Each row of a before or after table is a point. One or more steps were done to the points. Then noise was added and the rows were shuffled. The steps act on columns, c1 being the first. Name the steps. A step turns or swaps two columns, mirrors them in a line or flattens them onto one, adds a multiple of one to another, or multiplies or shifts one. Angles are multiples of 10 degrees, from the lower column toward the higher: turns from -170 to 170, lines from 10 to 170 but not 90. Use the fewest steps. Two steps may share a column if one is a turn and the other turns, adds or multiplies; they go together, in the order done. Otherwise the lowest column goes first.

Before (13 x 2):
[[ -4  12]
 [  9  -2]
 [ -4 -16]
 [ -4  -8]
 [ -8   1]
 [ 35 -35]
 [-23 -41]
 [ 17  -3]
 [-22 -21]
 [-12  23]
 [ 37 -48]
 [  2   9]
 [  1   2]]
After:
[[ -6   6]
 [ 12 -12]
 [ 10  11]
 [-26   0]
 [ 61   9]
 [-13   2]
 [ -2   2]
 [ -6  -6]
 [  3  -6]
 [ 48  13]
 [  7 -29]
 [ 25 -42]
 [  6   6]]
Steps: turn c1 and c2 by 60 degrees

Before (12 x 6):
[[-13 -17  -6  29  18  26]
 [  5   6 -14  16   9  33]
 [ 16  -7 -28 -10  27   7]
 [ 15  10 -20  -4  -5   3]
 [ -9  27 -23  16  -5 -14]
 [ -8   2   2   9   9   1]
 [ 14  44 -11   9  -8  17]
 [ 14  -9  -3 -19 -32  26]
 [-16 -30 -27  12 -48  -1]
 [-28  14 -31  -4   3  -8]
 [ -5 -21   9 -27  -9  60]
 [ 17  37 -44 -10  -4  17]]
After (12 x 6):
[[ -9 -22  27  -3  -5 -14]
 [  4  -3  15  -4   9  34]
 [-27  -9  33 -24   3  -8]
 [ -8  -2  -1 -11   9   1]
 [-15  34  22  -9 -48  -2]
 [ 16  13  27 -29  28   8]
 [ 15  -6  22 -24  -6   2]
 [ 17 -28  51 -31  -4  18]
 [-13  18   3   9  17  25]
 [ 16   9   1 -39 -32  26]
 [ -4  18 -11 -48  -9  59]
 [ 14 -42  18 -12  -9  18]]
Steps: turn c2 and c3 by 170 degrees; shift c4 by -20

Before (8 x 9):
[[ 22 -16 -24 -10  -5  25 -19 -14  -1]
 [-10   5 -14  45  36  26  -6 -29 -29]
 [-27 -47 -19 -34  41 -40 -17  38  22]
 [ 52 -16 -29  15  46   7   7  -2 -40]
 [ -5  -9  45 -16 -16 -54  39 -28  38]
 [ 14 -41  12 -24  14 -31  -5 -44  -5]
 [-12 -39   2  34   2   0 -21   1  18]
 [ -2 -49  39 -31 -45  23  34 -45 -29]]
After:
[[ 22  38   3  31  12   4   9   8  10]
 [ 22  53 -20 -35  45 -40  24 -30 -14]
 [  9  -8 -12  43   9  26   8  25 -46]
 [  3  33  10 -21   5 -33 -15  50 -16]
 [-33  39  35 -31 -54  22   6  55   8]
 [-37   2  47 -16  10 -53  11  31  39]
 [ 14  13 -27  -8  -4  27 -25  18   5]
 [-15  11 -29  12   9   7 -52   5 -63]]
Steps: mirror c1 and c7 in the line at 130 degrees; turn c2 and c8 by -170 degrees; turn c5 and c9 by -40 degrees

Before:
[[ -7   4 -15   9  25  32  -1 -33 -20  16  13  37  -3  18]
 [  1 -25   2  -3 -18 -34 -16  -2  -3  -8 -20  -6  -8 -10]
 [  4 -28  21   2 -33 -22  31  -9  22 -13 -30  -1 -18 -18]
 [-11 -13  -1   1  26  16   0  -7 -12   9   8  30  35  17]
 [-11 -11  -2   2  -7 -17   2 -15  26   5 -57 -11  16   3]
 [  1  13 -18   9  26  11   3  -4   2  23  17   7  22  12]
 [ -1  -2  23 -12  -3 -23   4 -10  31 -19 -12 -14   1  30]
 [  9   7   1  -7  18  34   3 -23 -11   4 -12   8  19  -4]]
After (8 x 14):
[[ -8  14  -1   2   6 -22 -23 -18  10  12 -56  -5  -7   3]
 [ -5  -5 -16  10  13  44  27 -32 -10  17  16   5   1  18]
 [ -4   9 -17  12  24  12  11  -3   2  60  13   3 -24  12]
 [  3   3  23 -14  18 -23 -26  -8  15 -20 -14  -4   0  29]
 [  1  17   2   1 -15 -33 -10  -2 -12 -42 -20   2  21 -12]
 [-12  32  -5   0  16  26  20  -6 -12  37   9  10 -19  15]
 [  7   4  -1  -7  10  37  16 -25  -1  34 -14  -2 -19  -6]
 [  4   9  21   3 -18 -18 -20  -7  38 -57 -31   4  35 -20]]
Steps: turn c2 and c13 by -140 degrees; add -1.5 times c13 to c10; turn c5 and c9 by -30 degrees; turn c7 and c9 by 70 degrees; turn c6 and c12 by -20 degrees; multiply c12 by 0.4
